Every row gives one point. Examples show where two turns around zero, p and q, send a point. Write where each new point lands after one turn and then the other. Backwards means that the second turn is done in reverse. Each puzzle has new turns, and all numbers are rounded.
In the rows, zero is written as 128.

Turn p:
[117 127 105] -> [125 137 104]
[155 133 100] -> [162 142 115]
[122 104 158] -> [114  94 142]
[136 140 122] -> [137 141 130]
[147 127 177] -> [130 106 176]
[ 92 138 106] -> [101 149 101]
Turn q:
[129 111  85] -> [165 117 103]
[141 117 151] -> [128 134 156]
[124 136 131] -> [119 129 125]
[150 133 103] -> [150 148 112]
[ 96 143 170] -> [ 78 112 145]
Where do these land?
q, then p backwards: [122 143 116] -> [116 123 112]
q, then p: [170 131 162] -> [110 148 175]
p, then q: [131 142 127] -> [117 137 126]
q, then p: [ 96 103  89] -> [163  98  96]
q, then p: [121 121 147] -> [114 114 136]

Turn p:
[ 86 166 108 132] -> [ 94 144 164 159]
[113 109 118  95] -> [152 150 151 115]
[150 134 139 115] -> [138 103 130 118]
[154 119 161 157] -> [115 107  86 109]
[137 113 114 142] -> [139 136 108 139]
Turn q:
[150 128 128 149] -> [155 132 137 137]
[145 147 116 128] -> [130 146 135 148]
[153 135 146 120] -> [144 152 114 126]
[142 115 118 120] -> [134 122 113 143]
[ 50 114 132 123] -> [ 76  87 141  86]
Where do these land?
p, then q: [165 124 112 108] -> [165 124 109 145]
p, then q: [132 104 113 103] -> [147 157 117 139]
q, then p: [ 97 142 181 161] -> [148 100 170  81]
p, then q backwards: [130 128 110 149] -> [145 128 112 113]
q, then p: [116 142 124 120] -> [113 136 139 125]

Turn p:
[116 149 134 148] -> [115 127 109 150]
[126 149 109 105] -> [113 128 111  99]
[135  84 101 110] -> [169 117 145  97]
[164 146 136 123] -> [114 166 135 122]
[142 146 127 141] -> [122 149 116 136]
[135 121 117 147] -> [147 136 120 136]
[ 78 102 172 122] -> [114  72 160 156]
Turn q:
[126 117  96 172] -> [171 108 151 147]
[149  77 124 124] -> [101 105 168 143]
[ 85 136 150 110] -> [122 123 106  82]
[117 144 145 125] -> [127 130 105 117]
[146 144 143 117] -> [112 143 110 139]
[145 149 110 120] -> [135 158 130 140]
Where do these land?
q, then p: [128 155 130 130] -> [129 143 108 117]
p, then q backwards: [105 162 104 105] -> [105 130 173 114]
p, then q: [169 114 139  92] -> [ 96 146  86 112]
q, then p: [157 108 120 126] -> [123 119 130 163]
p, then q: [103 117 137 150] -> [136 101 141 147]
q, then p backwards: [107 113 139 165] -> [ 91 104 113 128]

Turn p:
[133 145 144 111 140 140] -> [129  97 140 130 131 124]
[ 70 146 153 159 118 117] -> [142 127 115 146 118 197]
[176 106 147 112 161 149] -> [132 101 128 146 122  66]
[137 124 131 151 137 121] -> [118 137 119 150 124 125]
[134 130  93 109 132 102] -> [110 141 121 104 161 120]
[ 83 128 114 140 117 137] -> [155 149 135 126 135 164]
[114 109 119 119  86 110] -> [132 152 111  89 112 141]
[176 136 123 123 133 147] -> [107 121 154 133 121  88]
Turn q:
[145 146 116  84 127 147] -> [136 110 122 158 158  98]
[135  65 121 152 137 138] -> [158 172 138 139 118 169]
[122 141 114 148 114 143] -> [105 146 138 131 121 113]
[137 145 125 103 124 111] -> [133 107 124 118 149 112]
[122 149 109 141 162 109] -> [133 104 164 115 107 119]
[145 148 193 114 115 116] -> [ 97  90  89 119 152 157]
[128 126 106 138 132 104] -> [140 132 150 105 127 123]
[ 89 104 140 144 112 156] -> [120 163  98 138  93 133]
Where do these land?
q, then p backwards: [141 139 138 120  99  77] -> [118 133 107  76 124 103]
q, then p backwards: [119 100 137 148 146 137] -> [108 129 140 154 106 136]
p, then q backwards: [153 122 125  91 120  99] -> [112 160 137 123  99 101]
p, then q: [105 154 113 124 107 136] -> [118 114 105 161 128 132]
p, then q backwards: [121 135 148  90 117 120] -> [120 141 147 122 138  91]
p, then q: [145 157 143 121 133 101] -> [150 148 113 128  96 123]
p, then q: [122 146 111 137 121 164] -> [102 110 110 135 131 154]
p, then q: [135 108 129 178 137 167] -> [ 73 132 146 101 137 147]
p, then q: [110  93 109 144 173 150] -> [112 107 184 119 139 153]
